Every row gives one point. The points of each table are mixes of a few directions, plus a little noise. Count the directions of each table, and those that both share. Where both have some left over, give the other angles between the two spaces (their principal angles), to ten degrees, smallest first.

First:
[[-1.65 -0.36]
 [ 2.48  0.52]
 [-0.05 -0.01]
 [ 2.67  0.55]
 [-3.45 -0.73]]
Second, 7 rows:
[[-1.77 -0.36]
 [ 3.76  0.79]
 [ 0.12  0.03]
 [-0.94 -0.20]
 [-0.92 -0.21]
 [ 3.03  0.64]
 [-3.29 -0.71]]
Directions: first 1, second 1, shared 1

First (7 x 6):
[[-0.47  1.04 -0.97  0.90 -0.74 -0.95]
 [ 0.89 -1.92  1.78 -1.69  1.37  1.78]
 [-1.33  2.85 -2.66  2.51 -2.05 -2.66]
 [ 1.74 -3.74  3.47 -3.30  2.67  3.48]
 [ 0.06 -0.13  0.12 -0.12  0.10  0.12]
 [-0.56  1.20 -1.12  1.04 -0.85 -1.11]
 [-0.32  0.71 -0.65  0.63 -0.49 -0.66]]
Second, 7 rows:
[[ 0.33 -0.45  3.13  1.56  2.29 -0.89]
 [-0.01  1.57  3.55  1.52  1.65 -1.83]
 [ 2.08 -0.54 -2.08 -2.61 -2.49  1.02]
 [-2.43  4.28 -1.54 -0.82 -2.04 -0.80]
 [ 1.55 -2.64 -1.21  1.02 -0.06  0.08]
 [ 0.11 -0.56 -0.15 -0.97 -0.03  0.88]
 [-1.60 -1.74 -1.68  0.29  0.68  1.51]]
Directions: first 1, second 4, shared 1

First:
[[ 1.55 -2.12  1.21 -2.25  0.69  0.67 -0.34  2.09 -1.44  0.94 -0.10]
 [ 2.51 -2.00  2.57 -2.73  1.54  0.09 -0.87 -0.51 -0.25  0.72  0.20]
 [-1.80  1.08 -0.41  2.00 -0.19  0.73  0.13 -1.08 -1.44 -0.52  1.43]
 [ 2.64 -2.76  1.47 -2.96  1.41  0.51  0.22  2.68 -0.29  1.63  0.23]
 [-4.03  1.04 -1.60  2.26 -2.29 -0.73  0.37 -1.49 -0.43 -2.28 -0.66]
 [-2.38  1.50 -1.84  1.39 -2.28 -1.83  0.17 -1.53  2.10 -1.97 -2.28]
 [ 0.87 -4.34  2.25 -3.89  0.24 -0.16 -0.20  1.64 -1.29 -0.01 -0.71]
 [ 0.24  2.57 -0.33  0.94 -0.69 -0.73 -1.61 -2.53  0.71 -0.81 -1.70]
 [ 1.18  2.40 -1.69  1.82  0.60  1.52  0.10  2.38 -0.74  1.82  0.80]
 [ 3.38  3.22 -0.34  1.48  2.28  0.74 -0.16 -0.63  2.10  2.30  1.54]
 [-4.16 -0.57 -1.28  1.96 -1.30 -0.81  2.21 -1.03  0.96 -1.80  1.27]]
Second, 9 rows:
[[ 1.15 -1.07 -1.69 -0.88 -2.74 -2.55  3.70  0.46 -0.82 -0.06 -1.10]
 [ 2.28  1.83  0.45 -1.50  0.72  4.21 -0.41 -2.58  0.62  2.64  4.15]
 [-0.82 -0.11 -0.99  0.52 -0.95 -2.50  0.75  1.51  0.83 -1.72  1.05]
 [-1.62  0.09  2.52  1.21  3.43  2.77 -4.35 -0.54 -0.41  0.31 -2.47]
 [-1.32  1.90  1.56  0.76  0.14  2.37 -1.96 -0.84 -1.43  1.52 -1.63]
 [ 0.84 -2.93 -1.75 -0.48 -0.70 -3.88  2.65  1.52  0.60 -2.05 -0.98]
 [-0.66 -0.24 -0.15  0.45  0.05 -1.03 -0.19  0.76  0.34 -0.92 -0.07]
 [ 1.19  0.62  0.40 -0.92 -1.01  2.04  1.00 -1.70 -1.77  2.48 -1.53]
 [-1.05 -0.08 -0.34  0.79  1.07 -1.42 -1.20  1.41  2.01 -2.19  2.57]]
Directions: first 5, second 4, shared 0; angles 30, 40, 50, 80

First (9 x 18):
[[-0.75  0.56  1.17 -0.76 -0.77  0.92 -1.96 -0.21 -0.27 -0.47  0.61 -2.44
   0.16  1.94  1.04  0.12  1.81 -1.00]
 [ 1.57  2.24 -2.14 -0.61  0.05 -0.20  3.71  0.40  0.95  1.11 -0.93  0.61
   2.07 -1.65  0.14 -0.69 -3.54 -1.37]
 [-1.57 -2.45  0.65 -0.31  0.53 -0.74 -0.84  1.60 -1.53  0.38  1.83  1.68
  -0.19  0.35 -1.84  0.01  0.80  0.18]
 [-3.91 -0.98  0.22 -0.55  1.18 -1.16 -0.56  0.49 -2.25  0.83  1.91  0.09
   0.52  0.26 -0.84  0.93  0.69  0.09]
 [ 4.30  1.32  0.47  4.70 -1.46  4.50  2.72 -3.16  5.52 -1.46 -1.01 -1.50
   3.53 -0.59  3.23  2.62  2.99 -0.66]
 [-1.67  1.85  0.30 -1.24  0.32 -1.64 -3.44 -2.12 -1.43 -0.95 -2.23 -2.71
  -4.10  0.84  1.64 -0.50  0.14  1.90]
 [ 0.81 -0.11 -0.79 -0.53  0.31 -0.04  0.71  0.35 -0.64  0.36 -1.50  1.54
  -1.48 -1.77 -1.38 -1.07 -2.87  2.06]
 [ 3.34 -1.57 -1.12  1.52  0.26 -2.92  1.66  0.95  2.11 -0.33 -0.24  3.73
  -0.55 -0.68 -0.52 -0.73  0.03 -1.31]
 [-2.12 -0.85  1.23 -2.25 -0.40  1.28 -1.99  1.69 -2.47  0.52  1.52 -0.96
   0.01  1.28 -1.46 -0.68 -0.03  0.09]]
Second:
[[ 2.41 -0.51 -0.21  4.36  0.42 -3.25  0.92 -1.09  0.33  0.10 -1.90  2.84
  -2.82 -0.27  0.21 -2.13  2.45  1.63]
 [-1.04  0.91 -1.12 -1.03  0.68  0.63  1.23 -0.59  0.22  0.20 -0.40 -0.35
   0.95 -1.71  0.06  1.37 -2.57  0.50]
 [-0.87 -1.16  0.55 -5.61 -0.92  4.06 -2.01  2.21  0.59 -1.00  2.09 -1.86
   2.22  0.13 -1.17  2.32 -3.31 -1.63]
 [ 0.54 -0.34  0.51  0.84 -0.27 -0.55 -0.46  0.15 -0.16 -0.02  0.08  0.26
  -0.58  0.82  0.05 -0.81  1.46 -0.16]
 [-3.65  1.29  1.03 -3.93 -0.78  3.13 -1.48  1.09 -1.44  0.47  2.81 -4.36
   3.50  2.05  0.49  1.46 -0.23 -2.68]
 [ 1.36  0.11 -0.88  2.88  0.76 -2.23  1.51 -1.25  0.44  0.18 -1.80  2.12
  -1.73 -1.31  0.18 -0.86  0.35  1.65]
 [-1.09  1.72 -1.48  1.21  1.18 -1.00  2.26 -1.67 -0.14  0.76 -1.25  0.15
   0.31 -1.88  0.69  0.59 -1.40  1.16]
 [-1.27  1.45 -0.65  0.87  0.63 -0.63  1.27 -1.09 -0.52  0.71 -0.43 -0.56
   0.52 -0.55  0.72  0.18 -0.13  0.33]
 [ 1.49  0.22  0.29  5.07  0.28 -3.60  0.76 -1.32 -0.53  0.60 -1.42  1.80
  -2.45  0.96  0.83 -2.72  4.22  1.00]
 [-0.60 -1.55  1.24 -5.39 -1.34  4.01 -2.79  2.63  0.35 -1.07  2.55 -2.03
   1.99  1.21 -1.18  1.71 -1.96 -2.13]
 [ 2.73 -2.14  0.71  0.73 -0.62 -0.57 -1.22  0.93  0.88 -0.92 -0.30  2.03
  -1.93  0.49 -0.87 -1.13  1.10  0.33]]
Directions: first 6, second 3, shared 2; angles 50

First, 8 rows:
[[ 1.49 -0.21 -0.75 -0.54 -0.12  0.62 -2.14 -2.97  3.53 -0.51  0.85 -0.22
  -2.45 -1.44 -0.49 -2.88 -0.93  1.39  0.22  0.09 -0.97 -0.10  1.21  1.02
  -0.33  3.72  3.87  1.55  3.12 -0.16 -0.97  0.57]
 [ 0.54  0.66  2.99  1.14 -2.77 -2.62 -0.68  3.53 -4.13  3.06 -1.20  1.47
  -4.67  0.69  1.76  1.92  2.29  1.21 -0.17 -1.35 -4.03  1.07 -3.81 -3.31
  -2.04  1.19 -3.02 -2.17 -0.33 -1.46  0.80  2.06]
 [ 1.48 -0.48 -0.16  0.73 -0.35 -0.04 -2.21 -2.02  1.98  1.64  0.29 -0.14
  -3.09 -1.54  0.16 -2.08 -0.66  1.34  0.02  0.09 -2.40 -0.19  0.33  0.64
  -0.05  2.90  3.12  0.25  2.64 -0.23 -0.24  1.60]
 [-1.37  1.08  0.73 -1.80 -0.56 -0.30  2.25  2.58 -2.11 -2.95 -0.18  0.67
   2.11  2.12 -0.21  2.14  1.42 -0.88  0.09 -0.72  2.56  0.73 -1.02 -1.66
  -1.16 -1.68 -3.84  0.31 -2.46 -0.34 -0.25 -2.05]
 [ 1.37 -1.00 -0.84  1.49  0.57  0.43 -2.26 -2.79  2.47  2.45  0.31 -0.68
  -2.05 -2.09  0.07 -2.35 -1.44  0.93 -0.03  0.68 -2.27 -0.70  1.18  1.72
   1.05  1.94  4.00  0.00  2.62  0.33  0.07  1.83]
 [-0.99 -0.29 -0.92  0.11  1.36  0.80  1.30 -0.04 -0.10 -0.56  0.02 -0.60
   3.28  0.30 -0.43  0.66 -0.62 -1.28 -0.07  0.66  1.98 -0.51  1.05  1.06
   1.27 -2.61 -0.55 -0.08 -1.46  0.81  0.31 -0.94]
 [-1.32 -0.30 -1.07  0.02  1.63  0.92  1.77  0.16 -0.33 -0.91  0.00 -0.70
   4.17  0.53 -0.54  0.98 -0.64 -1.63 -0.08  0.74  2.60 -0.56  1.20  1.16
   1.47 -3.36 -1.00 -0.11 -1.99  0.96  0.37 -1.31]
 [-1.25  0.55  0.03 -1.15  0.23  0.17  1.95  1.53 -1.28 -2.20 -0.07  0.17
   2.71  1.46 -0.35  1.57  0.61 -1.07  0.03 -0.17  2.49  0.26 -0.15 -0.59
  -0.20 -2.09 -2.60  0.23 -2.12  0.11 -0.07 -1.74]]
Second, 10 rows:
[[ 0.13 -0.02  0.17  0.23 -0.16 -0.16 -0.23  0.02 -0.04  0.39 -0.04  0.07
  -0.56 -0.11  0.13 -0.07  0.07  0.17  0.00 -0.02 -0.44  0.05 -0.21 -0.05
  -0.07  0.24  0.14 -0.11  0.20 -0.06  0.02  0.31]
 [ 1.80 -0.39  1.58  2.12 -1.77 -1.62 -2.75  0.08 -0.74  4.58 -0.66  0.56
  -5.79 -1.41  1.42 -0.78  0.51  1.92 -0.15 -0.49 -5.32  0.24 -1.90 -1.01
  -0.75  3.08  1.48 -1.58  2.31 -0.90  0.54  3.33]
 [-1.39  0.33 -1.21 -1.69  1.37  1.26  2.13 -0.04  0.61 -3.52  0.49 -0.40
   4.46  1.11 -1.08  0.67 -0.36 -1.46  0.11  0.34  4.09 -0.18  1.52  0.83
   0.58 -2.33 -1.18  1.20 -1.80  0.70 -0.49 -2.55]
 [ 0.54 -0.06  0.51  0.69 -0.54 -0.51 -0.86  0.01 -0.25  1.43 -0.20  0.12
  -1.80 -0.45  0.45 -0.25  0.14  0.59 -0.03 -0.19 -1.66  0.05 -0.58 -0.32
  -0.26  0.93  0.44 -0.49  0.72 -0.25  0.21  1.04]
 [-0.86  0.20 -0.73 -1.04  0.84  0.77  1.30  0.00  0.37 -2.13  0.32 -0.28
   2.74  0.69 -0.65  0.42 -0.19 -0.91  0.09  0.22  2.48 -0.08  0.87  0.47
   0.34 -1.43 -0.72  0.77 -1.11  0.41 -0.26 -1.55]
 [ 0.22 -0.04  0.21  0.24 -0.21 -0.18 -0.30  0.00 -0.08  0.51 -0.04  0.05
  -0.67 -0.19  0.18 -0.09  0.07  0.24 -0.03 -0.03 -0.62  0.04 -0.22 -0.13
  -0.11  0.34  0.18 -0.19  0.28 -0.07  0.09  0.33]
 [ 0.55 -0.12  0.48  0.68 -0.54 -0.54 -0.82  0.00 -0.25  1.42 -0.14  0.21
  -1.80 -0.41  0.41 -0.29  0.14  0.57 -0.05 -0.15 -1.67  0.08 -0.60 -0.34
  -0.23  0.93  0.47 -0.51  0.72 -0.32  0.17  1.02]
 [ 1.60 -0.36  1.44  1.95 -1.55 -1.46 -2.47  0.05 -0.66  4.15 -0.53  0.50
  -5.20 -1.31  1.28 -0.72  0.38  1.70 -0.14 -0.44 -4.80  0.20 -1.72 -0.96
  -0.67  2.79  1.36 -1.44  2.09 -0.82  0.55  2.98]
 [ 0.27 -0.06  0.23  0.31 -0.30 -0.29 -0.40 -0.01 -0.11  0.74 -0.11  0.09
  -0.90 -0.24  0.20 -0.16  0.10  0.30  0.00 -0.06 -0.87  0.02 -0.25 -0.15
  -0.13  0.51  0.22 -0.25  0.36 -0.16  0.08  0.53]
 [-2.95  0.62 -2.59 -3.57  2.86  2.68  4.49 -0.09  1.27 -7.49  1.04 -0.93
   9.49  2.35 -2.29  1.37 -0.77 -3.16  0.24  0.77  8.75 -0.35  3.10  1.69
   1.21 -4.97 -2.48  2.55 -3.82  1.47 -0.98 -5.46]]
Directions: first 3, second 1, shared 1

First:
[[-2.02 -1.27 -0.45 -0.69  0.75  1.23 -0.33 -1.29  1.44 -1.02 -0.64  2.07
  -0.07  1.74 -0.52  0.81  1.17 -0.16  0.61 -1.35  2.11 -1.30 -0.05  2.61
  -1.38 -2.13 -2.89 -0.36 -0.74  0.12  1.09  0.39]
 [-1.00 -1.04 -0.50 -1.90  0.14 -0.16 -0.21  0.34  0.03  1.35  0.07  0.85
   1.53  0.18  1.20  1.09  1.59  0.85 -0.19  0.42  0.70 -1.43  0.07  2.30
  -0.74 -1.27 -1.94 -0.22 -1.29 -0.97 -1.89 -1.35]
 [ 0.52  2.76 -1.11  2.23  2.35 -1.46 -1.88  0.13  0.54  2.95  0.33 -1.16
  -1.68  1.56 -0.49 -2.61 -0.58  0.54 -0.75  1.13  0.87  0.58  2.42 -0.43
   0.47  1.68  1.59  1.04 -2.04 -0.53  2.69  0.73]
 [ 1.13 -0.54  1.12 -2.23 -2.24 -0.31  2.26  2.35 -2.07 -0.41  0.04 -0.42
   4.81 -3.08  2.59 -0.12 -0.20  0.84  0.07  0.51 -2.43  0.66 -0.25 -0.45
   0.68  0.01  1.14  1.95  1.47 -1.76 -3.98 -1.92]
 [-0.43  1.17  1.13 -0.38  0.60 -1.38 -0.06  1.66 -2.01  1.24  0.29 -0.51
   0.39 -2.26  1.76 -1.00 -0.19  1.04 -1.90  0.98 -1.00  1.29  1.52 -0.85
  -0.73  1.49  2.27  1.30 -1.29 -2.03 -0.08 -0.60]
 [ 0.98 -0.93 -1.55 -0.90  1.70  0.27 -2.77  1.34 -0.71  2.45  0.93  2.04
  -2.73  2.98 -2.62  0.04  0.86  1.31  0.46 -1.09  1.77 -3.25 -1.54  1.67
  -0.57 -1.09 -2.80 -1.07 -1.76 -0.13 -2.16 -1.73]
 [-0.61  1.72 -2.04  1.96  0.53 -1.29 -0.12 -2.78  3.62  2.57 -0.31 -2.98
   1.22  1.58  1.48 -0.02  0.76 -0.86  0.11  2.98  0.95  0.60  2.54  1.00
   1.56  0.77  0.26 -0.56 -1.02  1.21  2.69  1.47]
 [ 5.37  0.81  1.21 -0.37 -2.49  0.96  2.57  4.70 -3.35 -2.60 -0.05  0.18
   5.12 -1.91 -0.65 -4.46 -3.46  0.91  2.52 -2.50 -3.34  1.53 -1.22 -3.36
   2.50  0.66  2.95  5.35  4.37 -1.80 -4.14 -1.53]
 [-2.92 -0.84  1.34  0.26  0.19  0.85  0.44 -2.02  0.69 -2.73 -0.76  1.05
  -1.84 -0.77  0.09  1.59  0.47 -1.12 -0.86 -0.88  0.73  0.87  0.08  0.28
  -1.84 -0.61 -0.44 -1.19 -0.07  0.64  2.96  1.64]
 [-0.73 -2.31 -0.04  0.05 -1.50  0.56 -0.07 -3.04  1.29 -1.22  0.45 -0.72
  -3.91  0.13 -1.38  4.84  0.95 -1.97 -0.05  0.65 -0.19 -1.14 -3.25 -0.76
   0.15 -0.25 -1.63 -5.46  1.14  3.68 -0.30  0.76]
 [-0.29  0.54  0.91  1.98 -0.03  0.58  0.18 -1.42  0.43 -2.52 -0.33 -0.24
  -2.77 -0.19 -1.49 -0.14 -1.26 -1.46 -0.09 -0.85 -0.21  1.58 -0.30 -2.11
  -0.09  0.91  1.37 -0.71  1.22  1.48  3.15  2.09]]
Second:
[[-0.14  0.84 -0.94  0.35  0.32  1.83 -1.26  1.23  0.60  2.39  0.30 -0.06
   2.71  1.67 -0.25 -0.97  0.07 -0.33  1.78 -2.19 -0.17 -1.45 -1.63 -0.68
   0.26 -2.38  0.22  0.28 -0.08 -0.03 -1.25  0.90]
 [ 0.70 -0.76 -0.53 -1.73 -4.82 -4.84  2.54 -2.32 -0.35  0.67  0.81 -1.08
   1.82 -2.70  2.47 -1.07 -0.73 -0.05 -2.39  3.58 -3.13  1.62  1.04 -0.79
  -0.90  2.26  1.87  0.52 -1.79  4.05  0.68 -0.53]
 [ 0.65  0.32  0.87  0.88  0.81  1.90 -0.13  2.18 -0.87 -1.06 -0.21  1.38
   0.56  0.68 -1.54 -1.05 -0.48  0.45  0.49 -1.76  1.24  0.08 -0.21  0.17
   0.76 -0.39 -0.34  1.23  1.00 -2.59 -1.02 -0.46]
 [-5.17 -1.43 -1.83 -2.41  1.86 -3.88 -0.02 -8.44  2.65  1.23 -0.46 -2.82
  -2.87  0.37  4.57  3.44  1.99 -0.24 -2.23  5.52  1.53  0.80  3.64  1.89
  -3.50  0.68 -1.45 -1.83 -4.89  1.98  5.30  1.32]
 [ 1.80  1.01 -0.34  0.37  0.66 -0.24  0.07  2.74  1.14 -0.61 -0.94  0.78
   0.43 -1.02  0.02 -0.39  0.99  0.28  0.98 -0.76 -0.70 -0.98  1.37  2.74
   1.08  0.29 -0.42  0.56  1.94  0.31  0.10 -0.74]
 [ 0.38  0.01  1.11  0.31  1.11  1.47  0.24  1.31 -1.21 -1.74 -0.37  0.81
   0.00  0.20 -0.86 -0.71 -0.73  0.61  0.41 -1.15  0.93  0.64  0.16 -0.32
   0.41  0.01 -0.08  1.50  1.02 -2.72 -0.57 -0.44]
 [ 2.98 -0.24  0.94  2.05 -0.01 -0.05 -0.89  2.63  0.36 -2.12 -0.05  0.46
  -7.11 -2.10 -3.37  3.85  1.20 -1.18 -0.53 -0.23 -1.23 -1.46 -1.83  0.82
   2.11  2.50 -0.55 -5.29  3.86  2.95 -0.54 -0.87]
 [ 0.47  0.56 -0.64 -0.98 -0.23  0.19  0.08  0.38 -0.19  1.05 -0.01 -1.02
   2.97 -0.26  1.51 -1.24 -0.61 -0.02  1.72 -0.90 -1.72 -0.23 -0.53 -1.37
  -0.19 -1.23  1.28  1.69  0.32  0.30 -0.84  0.52]
 [-1.47 -0.30  0.76  1.84 -0.11  2.42 -1.02  0.51 -0.51  0.73  0.77  2.18
   0.01  2.95 -3.00 -0.85 -0.26  0.06 -1.23 -1.24  3.49 -0.01 -1.22  0.04
   0.25 -1.00 -1.41 -0.60 -1.64 -2.45 -0.84  0.05]
 [-0.14 -0.11  0.65 -0.69  0.38  1.14  0.36 -0.16 -1.68 -0.65  0.10 -0.46
   1.51  0.18  0.39 -1.06 -1.43  0.30  0.86 -0.92 -0.17  0.90 -0.72 -2.36
  -0.40 -0.69  1.04  2.00  0.25 -1.92 -0.93  0.27]]
Directions: first 6, second 6, shared 2; angles 40, 50, 80, 90
